Each row is a point. The ring and each string are closed loops that go straight from each point to the next, and from the last back to the first. Before rounding, they use only three directions, however many columns there are. Count how often each string passes through the ring. Passing back the other way cancels.
In the rows, zero is written as 128.

Ring:
[[154 111  68]
 [128  87  62]
 [118  93  81]
 [125 125 125]
 [151 139 158]
 [176 138 168]
 [189 135 143]
 [177 130 102]]
String, 21 rows:
[[130 113  87]
 [104  99  71]
 [105  89  92]
 [137 100 116]
 [142 122 117]
 [128 149 134]
 [138 159 175]
 [167 135 192]
 [177 120 173]
 [158 124 125]
 [170 153 143]
 [208 149 170]
 [209 123 150]
 [207 136 126]
 [177 109 111]
 [156 122 103]
 [148 139  76]
 [144 107  27]
 [137  82  35]
 [134  66  50]
 [141 103  92]]
Times through: 4

Ring (9 x 8):
[[114 142 105 127 115 214 123  86]
 [130 144 110 124 147 201 121 108]
 [150 146 123 124 190 152 131 155]
 [156 147 131 126 205 119 142 180]
 [147 141 138 129 197  76 159 198]
 [129 131 135 128 173  75 161 186]
 [101 120 124 127 125 110 153 144]
 [ 93 122 115 127 103 145 145 115]
 [ 97 134 106 128  93 196 132  84]]
String (31 x 8):
[[178 178 134 140 212 115 162 190]
 [161 167 129 137 190 126 156 171]
 [131 126 125 119 176 134 131 156]
 [126 109 125 109 185 135 116 157]
 [155 137 126 117 209 145 123 167]
 [171 172 123 133 200 165 139 156]
 [161 178 120 140 172 170 149 141]
 [128 136 118 123 156 165 129 131]
 [109 109 114 110 149 172 110 120]
 [113 118 116 117 145 162 122 125]
 [110 116 116 116 143 161 122 124]
 [ 98 117 102 115 110 221 106  77]
 [110 156  96 135  86 249 126  56]
 [126 179 103 147  95 223 148  76]
 [119 148 112 132 123 179 140 109]
 [105 114 115 116 135 161 123 121]
 [120 146 114 131 127 172 141 115]
 [104 115 114 116 132 167 122 116]
 [ 93 111 106 114 111 201 110  87]
 [104 118 111 117 127 183 118 105]
 [121 138 115 126 139 168 134 121]
 [100 102 111 107 138 181 105 109]
 [125 140 105 120 140 227 108  90]
 [136 142 109 120 159 215 109 106]
 [157 165 115 130 178 196 127 128]
 [152 162 121 133 174 161 142 145]
 [125 132 121 123 156 144 136 141]
 [120 107 123 109 176 140 116 150]
 [139 120 128 112 200 128 121 169]
 [146 120 131 112 215 116 123 183]
 [181 158 138 127 242 101 146 209]]
Times through: 4
